Each row of a before or after table is a point. The points were changed in one or more steps. Then noise was added and the rows were shuffled. The steps act on columns, c1 being the first. What was done? A step turns or swaps two columns, mirrors them in a line or flattens them onto one, adds a multiple of one to another, or multiplies or shifts one. Angles are multiples of 10 degrees, from the lower column toward the higher: turns from -170 to 170, lines from 10 to 170 but not 90. Use the fewest steps. Two steps may share a column if one is a turn and the other turns, adds or multiplies; they go together, in the order done. Otherwise the lowest column goes first.

Before (10 x 2):
[[-0.63  0.08]
 [ 0.12  0.31]
 [-0.08  0.04]
 [-0.51 -0.28]
 [ 0.22 -0.12]
 [-0.68 -0.51]
 [-0.53 -0.14]
 [ 0.10  0.30]
 [ 0.32 -0.24]
 [ 0.41  0.03]]
After:
[[-0.48 -0.60]
 [ 0.32 -0.55]
 [ 0.07  0.04]
 [ 0.15  0.02]
 [-0.09 -0.28]
 [-0.72 -0.85]
 [-0.59 -0.21]
 [-0.52 -0.44]
 [ 0.25 -0.40]
 [ 0.42 -0.29]]
Steps: shift c2 by -0.30

Before, 11 rows:
[[ 0.02  0.23 -0.52]
 [ 0.39  0.09 -0.05]
 [ 0.31  0.16 -0.30]
 [ 0.44  0.28 -0.46]
 [-0.66  0.10 -0.01]
 [-0.77  0.21  0.63]
 [-0.31  0.37  0.33]
 [ 0.03  0.26 -0.73]
 [ 0.43 -0.05 -0.13]
 [ 0.13 -0.29  0.30]
 [ 0.06  0.20 -0.17]]
After:
[[ 0.08  0.16 -0.25]
 [ 0.32  0.42 -0.58]
 [ 0.15  0.17 -0.19]
 [-0.18 -0.27  0.77]
 [-0.08 -0.10  0.40]
 [-0.23 -0.25 -0.02]
 [ 0.15  0.16 -0.96]
 [ 0.22  0.26 -0.38]
 [ 0.12  0.16 -0.67]
 [ 0.04  0.09  0.42]
 [ 0.23  0.22 -0.06]]
Steps: flatten c1 and c2 onto the line at 50 degrees; multiply c3 by 1.3

Before (14 x 6):
[[ 0.33  0.48  0.05  0.00 -0.25  0.09]
 [ 0.08  0.08  0.18  0.79 -0.22  0.17]
 [ 0.18 -0.25 -0.23 -0.86 -0.19  0.57]
 [-0.85 -0.27 -0.07  0.03  0.10 -0.42]
 [-0.16 -0.11 -0.41 -0.21  0.10  0.03]
 [ 0.70 -0.11  0.31  0.03 -0.02 -0.08]
 [-0.04  0.07 -0.23 -0.41 -0.16 -0.32]
 [-0.11  0.39  0.26 -0.04  0.21  0.13]
 [ 0.52  0.54  0.10 -0.63 -0.16  0.38]
 [ 0.55  0.43  0.21 -0.31 -0.51 -0.12]
 [-0.01  0.22  0.06  0.50 -0.76  0.36]
 [-0.34 -0.27  0.54  0.62  0.23 -0.33]
 [-0.13 -0.41  0.26  0.12 -0.04  0.23]
 [ 0.31 -0.44  0.00  0.19 -0.52  0.14]]
After (14 x 6):
[[ 0.31  0.49  0.10  0.00 -0.27 -0.13]
 [-0.09  0.39  0.22 -0.03  0.21 -0.16]
 [-0.04  0.07 -0.37 -0.41 -0.16  0.11]
 [ 0.19 -0.26  0.45 -0.86 -0.19  0.36]
 [-0.85 -0.27 -0.41  0.03  0.11  0.17]
 [ 0.31 -0.45  0.13  0.18 -0.51 -0.05]
 [ 0.55  0.43 -0.04 -0.31 -0.50 -0.39]
 [-0.33 -0.27 -0.12  0.61  0.24 -0.52]
 [ 0.72 -0.11  0.03  0.03 -0.02 -0.53]
 [-0.13 -0.41  0.31  0.12 -0.05 -0.12]
 [-0.01  0.23  0.36  0.51 -0.76  0.07]
 [ 0.08  0.08  0.22  0.78 -0.23 -0.14]
 [ 0.52  0.53  0.39 -0.63 -0.15 -0.12]
 [-0.16 -0.11 -0.11 -0.23  0.10  0.44]]
Steps: turn c3 and c6 by -70 degrees; add -0.3 times c1 to c6

Before (8 x 8):
[[ 0.34  0.21 -0.10  0.26  0.07 -0.01 -0.24  0.11]
 [-0.05  0.39 -0.44 -0.03 -0.30  0.29 -0.50 -0.15]
 [ 0.33 -0.19  0.20 -0.14  0.39  0.32  0.54 -0.04]
 [ 0.51  0.37 -0.66  0.16  0.22 -0.18  0.01 -0.58]
 [-0.30  0.85  0.17 -0.66 -0.06  0.23  0.41  0.16]
 [-0.33 -0.10 -0.06  0.31 -0.40  0.15  0.37  0.42]
 [-0.16  0.27 -0.32 -0.09  0.57 -0.35 -0.04 -0.06]
 [-0.23  0.19 -0.04  0.51 -0.17  0.16 -0.03 -0.05]]
After:
[[ 0.13  0.12 -0.06  0.29 -0.36  0.13  0.39  0.43]
 [-1.27 -0.73  0.41 -0.66 -0.08  0.24  0.42  0.15]
 [-0.10 -0.04  0.62 -0.03 -0.33  0.32 -0.49 -0.17]
 [ 0.71 -0.10  0.22  0.28  0.08 -0.02 -0.22  0.11]
 [-0.29  0.01  0.42 -0.07  0.57 -0.33 -0.01 -0.07]
 [ 0.16  0.02 -0.27 -0.12  0.38  0.32  0.55 -0.05]
 [ 0.54 -0.14  0.16  0.53 -0.20  0.15 -0.03 -0.03]
 [ 0.75  0.15  0.75  0.14  0.24 -0.16  0.03 -0.59]]
Steps: add 1.5 times c4 to c1; turn c2 and c3 by 140 degrees

Before (8 x 9):
[[ 0.13  0.24 -0.06 -0.32 -0.36  0.09 -0.02 -0.31 -0.26]
 [ 0.66  0.10 -0.21 -0.17 -0.39 -0.51  0.33 -0.22  0.14]
 [-0.20  0.17  0.00 -0.36 -0.55 -0.48  0.31 -0.40  0.11]
 [ 0.37  0.11  0.06 -0.01 -0.56  0.19  0.44 -0.18  0.33]
 [ 0.12 -0.44  0.07 -0.45 -0.22 -0.20  0.35 -0.46 -0.38]
 [-0.03  0.06 -0.07 -0.26  1.36 -0.07  0.43 -0.50  0.29]
 [-0.18  0.06 -0.53 -0.18 -0.26  0.20  0.46 -0.22  0.25]
 [-0.12  0.05 -0.16  0.07 -0.55  0.19 -0.63 -0.33  0.32]]
After, 8 rows:
[[ 0.10  0.46  0.04 -0.45 -0.20  0.30  0.17 -0.47 -0.36]
 [ 0.65  0.48 -0.25 -0.18 -0.39 -0.35  0.17 -0.21  0.09]
 [ 0.39  0.26  0.05  0.01 -0.57 -0.03 -0.42 -0.18  0.30]
 [-0.02  0.39 -0.08 -0.27  1.34 -0.06 -0.21 -0.50  0.27]
 [-0.21  0.32 -0.56 -0.19 -0.26  0.07 -0.39 -0.20  0.25]
 [ 0.13 -0.15 -0.04 -0.36 -0.37 -0.18 -0.18 -0.29 -0.24]
 [-0.17  0.43  0.02 -0.31 -0.55 -0.38  0.16 -0.40  0.12]
 [-0.12 -0.65 -0.18  0.04 -0.56  0.07  0.13 -0.36  0.32]]
Steps: turn c2 and c6 by -60 degrees; turn c2 and c7 by -120 degrees

Before (12 x 12):
[[ 0.15  0.01  0.37 -0.32 -0.43 -0.40  0.14  0.04 -0.34  0.21 -0.21  0.10]
 [ 0.10  0.10  0.37 -0.08  0.05 -0.25 -0.06  0.04 -0.13  0.19  0.00 -0.50]
 [ 0.43 -0.06 -0.11  0.19 -0.08  0.01  0.22  0.01 -0.29  0.10 -0.25 -0.12]
 [ 0.21  0.26  0.24 -0.20 -0.39  0.30  0.01 -0.40 -0.04  0.22 -0.08 -0.14]
 [ 0.49 -0.56 -0.44  0.43 -0.34 -0.21 -0.25  0.12  0.83 -0.49  0.63  0.21]
 [ 0.65 -0.60  0.05  0.08 -0.06 -0.12  0.08 -0.06  0.36 -0.83  0.55  0.09]
 [ 0.20  0.04  0.14 -0.17  0.02 -0.37  0.46 -0.28  0.28  0.19 -0.42 -0.16]
 [-0.18  0.22  0.14 -0.16 -0.18 -0.07  0.58  0.15 -0.15  0.01  0.02 -0.17]
 [-0.37 -0.09 -0.18  0.21  0.30  0.01 -0.33 -0.44  0.29 -0.25 -0.57  0.46]
 [ 0.61 -0.79 -0.27 -0.21 -0.20  0.12 -0.15  0.49  0.68 -0.59  0.35  0.00]
 [-0.09 -0.22  0.10 -0.25  0.11 -0.06  0.28 -0.29 -0.24  0.52  0.01  0.01]
 [ 0.16  0.05  0.50  0.14  0.11  0.04  0.25  0.07  0.14  0.28 -0.18  0.24]]
After, 12 rows:
[[-0.10 -0.54  0.11 -0.24  0.21  0.07  0.28 -0.30 -0.10  0.53  0.02  0.02]
 [ 0.10  0.26  0.40 -0.09  0.10  0.25 -0.05  0.04 -0.07  0.20 -0.02 -0.50]
 [ 0.13  0.03  0.37 -0.31 -0.11  0.39  0.14  0.02 -0.53  0.22 -0.22  0.11]
 [-0.18  0.54  0.16 -0.17 -0.03  0.06  0.58  0.14 -0.21  0.01  0.01 -0.18]
 [ 0.20  0.10  0.14 -0.18 -0.19  0.38  0.45 -0.28  0.21  0.19 -0.42 -0.16]
 [ 0.14  0.10  0.51  0.14 -0.02 -0.04  0.25  0.10  0.20  0.28 -0.20  0.21]
 [ 0.64 -1.99 -0.27 -0.21 -0.57 -0.13 -0.16  0.49  0.39 -0.59  0.36  0.00]
 [-0.38 -0.23 -0.19  0.19  0.06 -0.01 -0.33 -0.42  0.43 -0.23 -0.55  0.46]
 [ 0.22  0.65  0.25 -0.21 -0.25 -0.29  0.00 -0.39 -0.30  0.21 -0.08 -0.12]
 [ 0.64 -1.49  0.05  0.09 -0.29  0.11  0.09 -0.03  0.23 -0.81  0.56  0.08]
 [ 0.45 -0.12 -0.11  0.19  0.15 -0.02  0.22  0.02 -0.26  0.12 -0.22 -0.10]
 [ 0.52 -1.40 -0.43  0.42 -0.82  0.22 -0.25  0.11  0.41 -0.50  0.61  0.20]]
Steps: multiply c2 by 2.5; turn c5 and c9 by 40 degrees; multiply c6 by -1

Before, 8 rows:
[[-0.24 -0.22 -0.04  0.16 -0.08  0.15  0.11  0.05 -0.56  0.40  0.20 -0.06
  -0.02 -0.40]
 [-0.16  0.14  0.27 -0.30 -0.07 -0.32 -0.80  0.20  0.31  0.37 -0.22  0.67
  -0.09 -0.28]
 [-0.01 -0.66  0.07 -0.40  0.74  0.33  0.00 -0.46  0.75 -0.38  0.04  0.20
  -0.39 -0.26]
 [ 0.16 -0.43  0.47 -0.18 -0.55 -0.52 -0.22  0.33  0.09 -0.20 -0.08 -0.04
  -0.30 -0.57]
 [ 0.09  0.01 -0.40 -0.59  0.80  0.13  0.03  0.26 -0.18  0.56  0.27  0.20
  -0.19 -0.49]
 [-0.24  0.58  0.66  0.14  0.07  0.16 -0.55  0.56 -0.32  0.03 -0.10  0.29
   0.59  0.37]
 [ 0.17 -0.33  0.35  0.20 -0.16  0.49 -0.12  0.16  0.16  0.14 -0.32  0.34
  -0.02 -0.30]
 [-0.62  0.20  0.25 -0.29 -0.48  0.04  0.54  0.41 -0.06 -0.05 -0.08 -0.02
   0.11 -0.33]]
After, 8 rows:
[[ 0.01  0.71  0.07  0.44  0.55 -0.10  0.63 -0.47 -0.36 -0.38  0.03 -0.13
  -0.40  0.37]
 [ 0.07  0.38 -0.40  0.60  0.62  0.19 -0.22  0.26  0.00  0.54  0.25 -0.11
  -0.17 -0.25]
 [-0.60  0.15  0.25  0.23 -0.69  0.18 -0.27  0.41 -0.44 -0.06 -0.05  0.07
   0.12 -0.30]
 [-0.25 -0.44  0.66 -0.08 -0.15 -0.37  0.02  0.57  0.69  0.02 -0.10 -0.30
   0.59 -0.42]
 [-0.19 -0.06  0.25  0.42 -0.27  0.42  0.70  0.19  0.58  0.35 -0.21 -0.58
  -0.09 -0.12]
 [ 0.19  0.64  0.38 -0.14 -0.34 -0.19  0.27  0.17  0.09  0.13 -0.33 -0.37
  -0.02  0.01]
 [ 0.16  0.31  0.49  0.16 -0.73  0.75  0.19  0.32  0.17 -0.19 -0.09  0.06
  -0.30  0.35]
 [-0.22  0.48 -0.05 -0.17 -0.27  0.14 -0.56  0.05  0.14  0.40  0.23  0.02
  -0.03 -0.01]]
Steps: turn c6 and c14 by 140 degrees; turn c2 and c14 by -120 degrees; turn c4 and c12 by -170 degrees; shift c5 by -0.20; add 0.3 times c11 to c7; turn c7 and c9 by -120 degrees

Before (13 x 20):
[[ 0.09  0.21  0.28  0.85 -0.04 -0.37 -0.19  0.24  0.42  0.05  0.10  0.20
  -0.36 -0.03  0.39 -0.03  0.20 -0.11 -0.45 -0.61]
 [ 0.05  0.14  0.31  0.59 -0.49  0.31  0.18  0.50  0.44 -0.30 -0.27  0.02
  -0.56  0.49  0.28  0.26 -0.14  0.23 -0.30 -0.30]
 [ 0.29 -0.04 -0.19 -0.11  0.25  0.19 -0.10 -0.28 -0.14  0.31  0.41  0.26
   0.14 -0.09  0.04  0.56 -0.37 -0.16  0.56  0.25]
 [-0.08 -0.17 -0.63 -0.07 -0.11 -0.22 -0.36 -0.72  0.14  0.43 -0.21  0.26
   0.00 -0.05 -0.09  0.61 -0.34 -0.66  0.18 -0.12]
 [-0.45  0.61  0.48 -0.06 -0.49  0.29  0.01 -0.31  0.04 -0.16  0.06 -0.39
  -0.44  0.12  0.57 -0.35  0.02 -0.99 -0.28 -0.47]
 [-0.11 -0.40 -0.30 -0.14  0.47  0.04 -0.31 -0.73  0.20  0.82 -0.14  0.20
   0.10  0.26  0.16 -0.02 -0.38 -0.20  0.12  0.03]
 [-0.58  0.30  0.09  0.43 -0.35  0.15 -0.49 -0.08  0.09 -0.12  0.21 -0.16
  -0.79  0.15 -0.05 -0.31  0.45 -0.31 -0.38 -0.24]
 [-0.52  0.40  0.17  0.12  0.19 -0.47  0.10 -0.08  0.61 -0.19  0.03 -0.04
  -0.55  0.23  0.11  0.14  0.04 -0.13 -0.55 -0.14]
 [ 0.35 -0.01 -0.14  0.08  0.45  0.55  0.31 -0.49  0.13  0.41 -0.56 -0.57
  -0.12 -0.63 -0.18  0.74 -0.31 -0.06  0.00  0.18]
 [-0.53  0.22  0.44  1.00 -0.19  0.13  0.26  0.03  0.57 -0.48 -0.13  0.10
  -0.04  0.14  0.10  0.00  0.34 -0.14 -0.54 -0.11]
 [-0.21 -0.30 -0.63 -0.27  0.51  0.25 -0.11 -0.21 -0.19  0.33 -0.01  0.14
  -0.03  0.12  0.33  0.45  0.05 -0.64  0.14 -0.33]
 [ 0.24 -0.04 -0.43 -0.14  0.30  0.01 -0.57 -0.08  0.28  0.36 -0.22 -0.27
   0.47  0.16  0.14  0.49 -0.08 -0.27  0.32  0.15]
 [-0.30 -0.06  0.36  0.28 -0.47 -0.35  0.27  0.44  0.47 -0.04 -0.25  0.20
  -0.26 -0.17  0.11 -0.17  0.43  0.11 -0.54 -0.07]]
After:
[[ 0.09 -0.02  0.30  0.57 -0.50  0.31  0.20  0.49  0.70 -0.30 -0.28 -0.08
  -0.54  0.50  0.27  0.28 -0.19  0.26 -0.33  0.26]
 [-0.71  0.15  0.45  0.98 -0.25  0.14  0.27  0.04  0.93 -0.48 -0.02 -0.07
  -0.03  0.12  0.10  0.01 -0.27  0.01 -0.57 -0.22]
 [-0.22 -0.13 -0.62 -0.25  0.60  0.26 -0.10 -0.22 -0.28  0.33  0.32  0.34
  -0.05  0.15  0.32  0.44 -0.32 -0.25  0.16  0.12]
 [ 0.45  0.17 -0.12  0.06  0.41  0.55  0.32 -0.45  0.20  0.41 -0.31 -0.58
  -0.12 -0.62 -0.16  0.74  0.31  0.27 -0.02  0.16]
 [-0.40 -0.22  0.36  0.24 -0.45 -0.31  0.27  0.44  0.76 -0.06 -0.19  0.23
  -0.25 -0.15  0.08 -0.16 -0.29  0.16 -0.54 -0.33]
 [-0.62  0.41  0.50 -0.07 -0.68  0.28  0.02 -0.31  0.09 -0.16  0.51 -0.81
  -0.41  0.11  0.56 -0.35 -0.45 -0.43 -0.30  0.21]
 [-0.74  0.17  0.11  0.42 -0.44  0.15 -0.51 -0.07  0.13 -0.13  0.31 -0.38
  -0.80  0.18 -0.07 -0.30 -0.44 -0.21 -0.40 -0.24]
 [ 0.36  0.04 -0.18 -0.12  0.25  0.19 -0.13 -0.28 -0.21  0.30  0.30  0.29
   0.14 -0.10  0.03  0.57  0.38 -0.27  0.56  0.19]
 [-0.15 -0.21 -0.33 -0.16  0.61  0.03 -0.28 -0.75  0.29  0.80 -0.01  0.49
   0.12  0.30  0.16 -0.02  0.24 -0.01  0.11  0.32]
 [-0.12 -0.20 -0.63 -0.08 -0.04 -0.22 -0.35 -0.73  0.21  0.44  0.18  0.36
  -0.03 -0.05 -0.10  0.61  0.06 -0.17  0.19  0.34]
 [-0.68  0.42  0.16  0.13  0.02 -0.45  0.11 -0.06  0.97 -0.22  0.10 -0.34
  -0.55  0.23  0.09  0.15 -0.12 -0.06 -0.58  0.04]
 [ 0.13  0.16  0.31  0.86 -0.09 -0.35 -0.19  0.25  0.69  0.07  0.11  0.04
  -0.35 -0.05  0.38 -0.03 -0.59 -0.09 -0.45  0.16]
 [ 0.32  0.04 -0.42 -0.15  0.25  0.00 -0.55 -0.12  0.43  0.34 -0.01 -0.23
   0.42  0.15  0.15  0.49  0.18  0.00  0.34 -0.01]]
Steps: multiply c1 by 1.3; add -0.7 times c2 to c12; turn c2 and c5 by -20 degrees; multiply c9 by 1.6; flatten c11 and c18 onto the line at 140 degrees; turn c17 and c20 by -120 degrees
